Each row of a before or after table is a point. The points were changed in one or more steps. Then noise was added and the rows were shuffled. The steps act on how far a point lies along the listed directions, d1 being the first. Write out the steps. A step turns or swaps two directions, mirrors them in a line or flattens them onto one, adds a multiple of one to another, or multiplies one. Angles are multiples of 10 degrees, from the lower direction toward the higher: turns from -170 to 170, lines from 10 to 170 but not 90. Use the fewest steps. Two steps may share a direction if one is a turn and the other turns, adds or multiplies; they go together, in the order done. Otherwise the lowest direction goes first.

Directions:
(1): [-0.30,-0.37]
(2): [+0.37,-0.30]
Before (14 x 2):
[[+0.46,-0.05],
[-0.04,-0.01],
[+0.56,-0.38],
[+0.29,-0.05],
[+0.29,+0.23],
[+0.42,+0.13],
[-0.50,-0.48],
[+0.66,-0.05],
[+0.59,+0.16],
[-0.10,-0.06],
[+0.33,-0.49],
[+0.19,+0.15],
[-0.29,-0.05],
[-0.05,-0.37]]
After, 14 rows:
[[+0.37,-0.11],
[-0.01,-0.93],
[+0.25,+0.17],
[-0.04,+0.02],
[+0.10,-0.22],
[-0.16,+0.09],
[+0.15,+0.11],
[+0.13,-0.89],
[-0.16,-0.53],
[-0.43,-0.41],
[+0.22,-0.35],
[+0.33,-0.47],
[+0.26,-0.07],
[-0.08,-0.05]]
Steps: add 1 times d2 to d1

Directions:
(1): [+0.34,-0.15,+0.45]
(2): [+0.47,+0.09,-0.33]
(3): [-0.02,-0.56,-0.17]
Before, 10 rows:
[[+0.47,-0.03,-0.38],
[-0.01,-0.06,+0.11],
[+0.21,-0.07,-0.05],
[+0.17,-0.18,+0.07],
[+0.19,+0.08,-0.25],
[+0.31,+0.14,+0.15],
[+0.17,-0.32,-0.08],
[+0.30,-0.75,-0.37],
[+0.13,-0.12,+0.25],
[-0.03,+0.08,+0.51]]
After, 10 rows:
[[+0.68,+0.01,+0.49],
[+0.19,-0.38,+0.18],
[+0.47,-0.29,+0.72],
[+0.08,-0.86,+0.01],
[+0.35,-0.30,+0.41],
[+0.49,-0.09,+0.99],
[+0.40,-0.03,-0.37],
[+0.30,-0.13,+0.14],
[+0.09,-0.12,+0.27],
[+0.07,+0.13,-0.41]]
Steps: multiply d1 by 3; add -0.5 times d3 to d2

Directions:
(1): [+0.66,-0.03,-0.14,+0.02]
(2): [+0.06,-0.53,+0.35,-0.21]
(3): [+0.02,-0.12,+0.20,+0.63]
Before, 10 rows:
[[-0.42,+0.25,-0.18,-0.37],
[-0.15,+0.41,-0.07,-0.53],
[-0.14,-0.64,+0.30,+0.45],
[-0.05,-0.13,-0.19,-0.51],
[+0.42,-0.10,-0.07,-0.32],
[+0.55,-0.18,+0.07,+0.11],
[+0.44,-0.38,-0.16,-0.20],
[+0.11,-0.49,+0.27,-0.03],
[-0.06,-0.58,+0.36,-0.06],
[+0.84,-0.12,-0.19,-0.03]]
After, 10 rows:
[[-0.47,+0.16,-0.01,-0.30],
[-0.45,+0.18,-0.21,-0.66],
[-0.35,+0.24,-0.43,-0.23],
[-0.66,-0.11,+0.03,+0.56],
[+0.59,-0.02,-0.15,+0.13],
[-0.11,+0.34,-0.26,-0.33],
[+0.64,+0.23,-0.06,-0.15],
[-0.41,+0.32,-0.13,+0.45],
[+0.24,+0.23,-0.44,-0.02],
[-0.42,+0.29,-0.13,+0.27]]
Steps: turn d2 and d3 by -150 degrees; turn d1 and d3 by -120 degrees

Directions:
(1): [-0.39,+0.16,-0.09,-0.52]
(2): [-0.45,-0.18,+0.42,+0.22]
(3): [-0.19,+0.54,-0.14,+0.33]
Before:
[[-0.34,-0.09,+0.03,+0.04],
[-0.21,+0.17,+0.00,+0.32],
[+0.03,-0.52,+0.41,+0.07],
[+0.10,-0.11,-0.05,-0.06],
[-0.33,+0.11,+0.11,+0.39],
[-0.03,-0.17,-0.04,-0.12],
[+0.11,-0.53,+0.06,-0.04],
[+0.52,-0.28,+0.41,+0.76],
[-0.12,-0.18,+0.23,+0.14],
[-0.30,+0.16,+0.06,+0.62],
[-0.14,-0.04,+0.17,+0.02],
[+1.48,+0.10,-0.61,+0.09],
[-0.02,-0.25,+0.04,-0.34]]
After:
[[+0.05,-0.01,-0.13,-0.05],
[-0.26,+0.06,-0.10,+0.26],
[+0.25,+0.24,-0.19,+0.18],
[-0.38,-0.15,+0.22,+0.00],
[-0.14,+0.61,-0.27,-0.16],
[+0.04,+0.12,-0.17,+0.11],
[-0.24,+0.22,-0.05,-0.04],
[+0.04,+0.28,-0.44,-0.13],
[-0.12,+0.15,+0.01,+0.07],
[-0.53,+0.01,+0.18,+0.04],
[+0.83,-0.58,-0.26,-1.19],
[-0.67,-0.17,+0.20,-0.09],
[-0.44,+0.32,-0.12,-0.91]]
Steps: turn d1 and d2 by -160 degrees; turn d2 and d3 by -120 degrees

Directions:
(1): [-0.24,+0.53,-0.21,+0.22,-0.07,-0.49]
(2): [-0.69,-0.13,-0.19,+0.14,-0.09,+0.35]
Before, 13 rows:
[[+0.61,-0.10,+0.13,-0.38,+0.24,-0.22],
[+0.75,-0.11,+0.21,-0.08,-0.02,-0.13],
[+0.00,+0.03,+0.10,+0.15,+0.15,-0.26],
[+0.25,-0.05,+0.21,+0.04,+0.33,+0.07],
[+0.46,-0.33,+0.24,-0.47,-0.05,+0.42],
[-0.41,+0.18,-0.14,+0.14,-0.02,+0.22],
[-0.39,+0.17,-0.05,+0.20,-0.11,+0.02],
[+0.64,-0.01,+0.30,+0.05,+0.10,+0.11],
[-0.74,-0.29,-0.12,-0.07,+0.19,+0.68],
[-0.22,-0.07,+0.09,-0.07,-0.16,+0.08],
[-1.23,-0.26,-0.28,+0.36,-0.03,+0.59],
[+0.61,-0.09,+0.38,-0.32,-0.06,-0.02],
[+0.95,-0.23,+0.33,-0.58,+0.00,+0.05]]
After:
[[-0.10,-0.12,+0.11,+0.09,+0.30,+0.31],
[-0.65,+0.71,-0.32,+0.15,+0.19,-0.36],
[+0.11,-0.16,+0.22,+0.02,+0.15,-0.13],
[-0.32,-0.64,+0.02,-0.38,-0.18,+0.90],
[-0.20,-0.39,+0.19,-0.23,-0.14,+0.61],
[+0.07,+0.43,-0.05,+0.10,+0.10,-0.24],
[-0.55,-0.19,-0.13,-0.18,-0.16,+0.57],
[+0.04,-0.57,+0.10,-0.05,-0.05,+0.56],
[-0.16,+0.16,+0.04,-0.05,-0.16,-0.13],
[-0.05,-0.28,+0.11,+0.13,+0.01,+0.60],
[+0.12,+0.40,+0.10,+0.09,-0.08,-0.30],
[-0.06,-0.54,-0.01,-0.34,+0.20,+0.47],
[-0.42,+0.84,-0.28,+0.46,-0.01,-0.88]]
Steps: turn d1 and d2 by -90 degrees
